Each point is reached from the start by the listed moves, each made once or not at all, plus a little noise. Is the number of moves made odd or even? Then give how often each move was made.
(in the rows, 128 means zero)

Moves:
(1): [184 137 126 124 125]
(2): [ 99 190 110 149  98]
(3): [128 155 159 165 157]
Start: [150 153 144 144 127]
Points:
[148 154 143 143 125] => even (0, 0, 0)
[151 180 176 181 154] => odd (0, 0, 1)
[178 249 157 198 122] => odd (1, 1, 1)

Moves:
(1): [161 126 138 117 128 130 111 135 136 134 127 136]
(2): [122 174 114 127 104 128 105 127 125 121 153 130]
(3): [119 134 160 142  95 129 124 141 148 107 128 114]
(4): [145 127 110 164 116 126 132 123 142 151 150 109]
(5): [132 150 150 114 172 111 125 110 131 131 119 109]
(6): [114 121 139 136 117 179 121 112 126 124 135 117]
(7): [141 149 145 126 111 131 163 128 102 144 121 129]
(8): [123 142 133 139 142 143 143 169 145 118 129 135]
(9): [129 134 130 122 125 128 148 117 160 120 135 142]
(10): [114 134 150 130 130 120 113 114 130 175 127 163]
(11): [110 119 143 121 121 130 127 134 126 108 193 134]
(12): [140 132 133 144 143 126 126 114 112 116 118 148]
Start: [133 127 138 124 125 112 123 134 103 116 129 127]
Points:
[146 162 184 206  82 171 162 154 111 107 141 106] => even (0, 0, 1, 1, 0, 1, 1, 1, 0, 0, 0, 1)
[101 204 210 104 114 142 111  87  74 154 208 143] => even (0, 1, 0, 0, 1, 1, 1, 0, 0, 1, 1, 0)
[105 185 161 181 102 170 119 121 146 123 249 181] => even (0, 1, 0, 1, 0, 1, 0, 1, 1, 1, 1, 1)
[155 170 234 170 149 100 120 136 181 119 207 171] => odd (1, 0, 1, 1, 1, 0, 0, 1, 1, 1, 1, 1)
[153 219 220  97  82 102 132 132 134  82 212 129] => odd (1, 1, 1, 0, 1, 0, 1, 0, 1, 0, 1, 0)
[151 201 142 193  92 174 147 145  86 120 168 127] => even (0, 1, 0, 1, 0, 1, 1, 1, 0, 0, 0, 1)
[120 194 239 131 111 140  57 101 116 107 203 156] => even (1, 1, 1, 0, 1, 1, 0, 0, 0, 1, 1, 1)
